Each point is reached from the start by the listed moves, each made once or not at all, plus a little noise. Is the number of moves made odd or even? Then give how often each move was made.
In the rows, 128 means zero.

Moves:
(1): [187 143]
(2): [108 176]
Start: [111 133]
Points:
[111 133] -> even (0, 0)

Moves:
(1): [160 117 127 120 102 112]
(2): [130 157 123 114 114 145]
(3): [131 135 161 149 123 154]
(4): [139 125 107 162 129 135]
(5): [147 148 154 136 173 118]
(6): [138 118 116 118 139 153]
Start: [117 129 161 138 119 141]
Points:
[139 157 223 173 160 161] -> even (0, 0, 1, 0, 1, 0)
[149 123 194 162  91 153] -> even (1, 0, 1, 0, 0, 0)
[142 185 211 154 148 172] -> odd (0, 1, 1, 0, 1, 0)
[130 121 150 125 125 167] -> odd (0, 0, 0, 0, 0, 1)
[115 129 159 139 117 138] -> even (0, 0, 0, 0, 0, 0)
[151 149 210 157 175 186] -> odd (0, 0, 1, 0, 1, 1)

Moves:
(1): [153 105 111 135 120 118 119 141 111 134 131 106 104 126]
(2): [162 179 109 133 131 102 118 131 146 123 160 125 128 123]
(3): [140 130 148 143 135 147 135 139 119 124 120 139 129 140]
(4): [ 91 109 104 179 131 133 126 142 144 107 112 124 129 135]
(5): [131 109 115 115 179 130 118 119 146 123 129 108 126 120]
(6): [130 150 119 126 118 170 135 107 122 108 120 142 110 100]
(7): [141 137 115 127 119 124 166 112 133 133 118 126 106 133]
(8): [129 126 118 122 126 131 139 162 132 140 127 116 140 114]
(9): [150 105 141 130 106 141 131 143 162 127 134 134 128 140]
(10): [134 127 133 142 137 138 132 119 154 169 123 146 125 127]
(11): [132 109 136 131 128 136 159 129 114 137 184 124 137 117]
Start: [141  97 118 126  98 113  98 143 126 130 129 134 143 139]
Points:
[249 112  88 156  61 145 161 125 174 166 204 142  86 109] -> odd (1, 1, 0, 0, 0, 1, 1, 0, 1, 1, 1)
[203  43 100 147 146 137 171 170 140 195 168 108 116 117] -> odd (1, 0, 1, 0, 1, 0, 1, 1, 0, 1, 1)
[198  79  66 206 154 117 147 151 170 156 183 108 103 136] -> even (1, 1, 1, 1, 1, 0, 1, 0, 0, 1, 1)
[223 112  79 152  90  92 153 132 148 190 203 119 103 128] -> odd (1, 1, 0, 0, 0, 0, 1, 0, 0, 1, 1)
[218 116  77 215  73 158 137 154 194 131 121 153  79 139] -> even (1, 1, 1, 1, 0, 1, 1, 0, 1, 1, 0)

Moves:
(1): [176 140 110 127 127 133 137 124 125 126 137 110 123 134 139 122 151 134
 129 144 132]
(2): [129 150 129 138 139 132 120 118 139 117 103 134 118 112 134 125 142 136
 138 125 112]
(3): [157 115 142 113 126 113 141 142 124 121 122 152 127 110 107 133 141 133
 131 157 133]
(4): [125 113 139 156 133 126 121 123 136 146 146 133 134 126 123 123 123 132
 146 129 136]
(5): [124 132 119 107 167 112 124 114 121 144 129 138 117 127 131 117 142 115
 128 134 134]
(6): [119 138 134 126 126 153 126 107 101 121 134 124 121 126 111 138 140 114
 120 126 142]
(7): [124 126 119 139 136 121 149 132 129 131 140 124 130 133 113 111 145 141
 130 129 111]
(8): [139 125 136 117 138 157 135 163 119 146 123 134 115 116 140 117 129 128
 140 109 107]
(9): [125 133 114 120 140 132 135 105 163 133 134 137 131 114 118 146 138 128
 132 118 122]
(10): [131 129 135 118 112 107 142 100 115 163 116 121 127 126 141 138 123 120
 119 119 111]
(11): [116 164 143 114 127 122 103 131 119 128 162 144 152 115 110 119 131 127
 106 122 123]
(12): [130 132 103 135 114 128 139 123 116 125 123 145 120 124 131 118 106 123
 132 115 135]
(13): [135 144 129 130 126 135 123 138 120 134 100 129 167 140 121 115 131  92
 123 126 138]
(14): [124 115 132 126 106 134 115 132 134 139 127 139 134 162 119 123 123 148
 136 129 124]
(15): [134 134 142 129 132 149 148 133 137 112 124 147 138 142 162 115 142 117
 117 135 132]
(16): [142 129 115 132 149 114 135 142 111 116 125 140 133 142 130 155 127 145
 139 122 123]
(17): [128 125 117 120 115 119 119 141 123 141 131 137 131 115 128 138 158 137
 122 138 143]
(18): [116 127 103 118 134 145 151 106 110 131 114 127 138 126 139 123  93 163
 153 149 136]
Start: [121 165 109 151 115 104 136 129 106 112 123  98 103 122 156 129  93 136
 118  97 185]
Points:
[131 190 156 108 126  99 104 118  57 199 137 174  97  77 123 121 163 146
 125 108 169] -> even (0, 1, 1, 1, 1, 1, 0, 1, 0, 1, 1, 0, 0, 1, 0, 0, 1, 0)
[169 191  67 164 192  91 212  70  78 146 106 121 107 139 217 107 129 186
 166 132 161] -> odd (1, 1, 0, 1, 1, 0, 1, 0, 0, 1, 0, 0, 0, 0, 1, 1, 0, 1)
[168 249  58 147 158 143 164 121  77 102 152 138  93  85 131 128 149 158
 130  57 139] -> odd (1, 1, 0, 0, 0, 1, 1, 1, 1, 0, 1, 1, 0, 0, 0, 1, 0, 0)
[123 160  87 138 119 128 173 134 106 158 164 182 131  96 104  92  68 206
 172 103 161] -> odd (0, 0, 1, 1, 0, 0, 1, 1, 1, 0, 1, 1, 0, 1, 0, 0, 0, 1)
[211 226 107 119 141 124 128 172 110 120 104 166 151 116 123 132 153 153
 139  99 147] -> odd (1, 1, 1, 0, 0, 0, 0, 1, 1, 0, 1, 0, 1, 1, 0, 1, 0, 0)

Moves:
(1): [127 144 144 121 144 141 137 115 119 106 142 144 125 139 121 121 116 128
 137 129 123  98 128 106 151]
(2): [126 119 166 113 141 122 136 107 115 155 128 131 153 112 134 127 108  97
 124 134 110 135 124 110 142]
(3): [113 124 122 115 136 138 128 131 152 135 136 104 131 104 109 134 148 121
 117 116 139 136 116 124 151]
(4): [ 96 135 135 153 132 133 100 134 104 159 130 129 144 134 138 169 116 143
 156 123 127 148 118 124 146]
(5): [138 109 119 125 158 101 116 132 118 130 139 128 119 137 132 133 135 114
 116 117 138 141 132 126 136]
(6): [116 143 136 131 154 108 123 121 148 144 121 114 115 123  99 133 103 126
 120 131 114 120 133  80  87]
(7): [109 130 125 154 126 110 144 127 136 128 143 146 130 108 145 110 141 121
 112 147 126 139 128 124 123]
(8): [138 123 134 127 146 139 156 125 122 110 127 107 135 122 118 116 124 130
 145 130 120 126 139 115 106]
(9): [145 126 153 130 150 114 131 123 138 139 128 127 125 129 131 134 137 129
 147 114 130 126 103 128 115]
(10): [140 118 135 115 130 126 127 117 112 144 139 146 147 120 124 133 141 138
 127 133 137 125 127 104 115]
(11): [126 113 110 144 138 142 121 115 147 140 101 132 144 127 131 133 119 122
 147 118 133  83 135 125 142]
(12): [150 149 106 128 144 133 133 110 128 146 124 121 146 138 140 114 131 117
 126 138 126 138 108 104 118]
(13): [119 119 123 125 116 144 126 146 124 138 129 134 116 138 144 120 133 143
 142 123 116 123 119 107 138]
(14): [133 114 100 147 104 110 149 125 133 134 146 125 130 162 157 148 130 125
 138 124 137 134 142 123 139]
(15): [151 132 137 127 140 119 134 158 146 131 120 131 158 121 113 135 129 141
 148 130 126 128 137 123 146]
(16): [118 108 120 105 133 126 124 124 115 132 130 122 139 131 116 120 125 133
 129 144 125 120 124 150 124]
(17): [126 118 112 134 115 121 112 119 133 109 107 140 113 165 106 104 138 109
 146 134  88 123 120 103 137]
(18): [145  93 162 137 139 151 135 126 142  95  99 114 135 128 152 133 108 139
  91 122 112 141 102 106 140]
(19): [128 110 114 134 107 159 139 123 139 126 147 144 153 144 111 122 108 113
 127 127 154 147 101 128 110]
(20): [111 159 116 104 137 128 124 143 142 124 133 103 141 163 143 126 127 125
 127 126 137 133 149 107 126]
(21): [123 138 129 114 139 126 146 133 143 131 138 142 133 126 121 142 126 129
 135 110  96 124 133 131 120]
(22): [130 144 100 128 119 111 133 137 109  97  75 148 140 124 118 150  97 115
 140 102 136 130 120 128 122]
(23): [110 115 130 115 136 133 133 148 129 132 115 122 149 138 141 140 139 110
 129 163 132 117 112 126 130]
(24): [126 142  97 153 118 141 121 146 130 102 151 121 139 109 146 132 143 160
 154 124 137 127 114 133 116]
Start: [123 103 148 114 126 134 126 127 141 108 134 132 127 147 127 125 126 117
 122 147 144 125 136 120 123]
Points:
[ 99 131  50 122 134 174 138  98 148 141 123 149 244 221 139 196  80  85
 185 100 209 119 100  13 168] -> even (1, 0, 1, 1, 0, 0, 0, 0, 0, 1, 1, 1, 0, 1, 0, 0, 0, 0, 1, 1, 0, 1, 0, 0)
[ 96 111  89 132 190 201 144 195 184 150 126  96 242 127 150 178 157 152
 243 137 116  94  86  49 158] -> even (0, 0, 1, 1, 0, 0, 0, 1, 0, 0, 1, 1, 1, 0, 1, 0, 0, 0, 0, 0, 1, 0, 1, 1)
[ 64  15 194  72 230 117 180 147 145 173 175  89 236 178 212 191 146  93
 138 153 107 173  86   7 152] -> odd (0, 1, 1, 1, 1, 0, 1, 1, 1, 1, 0, 0, 1, 1, 0, 1, 0, 1, 0, 1, 1, 0, 1, 0)
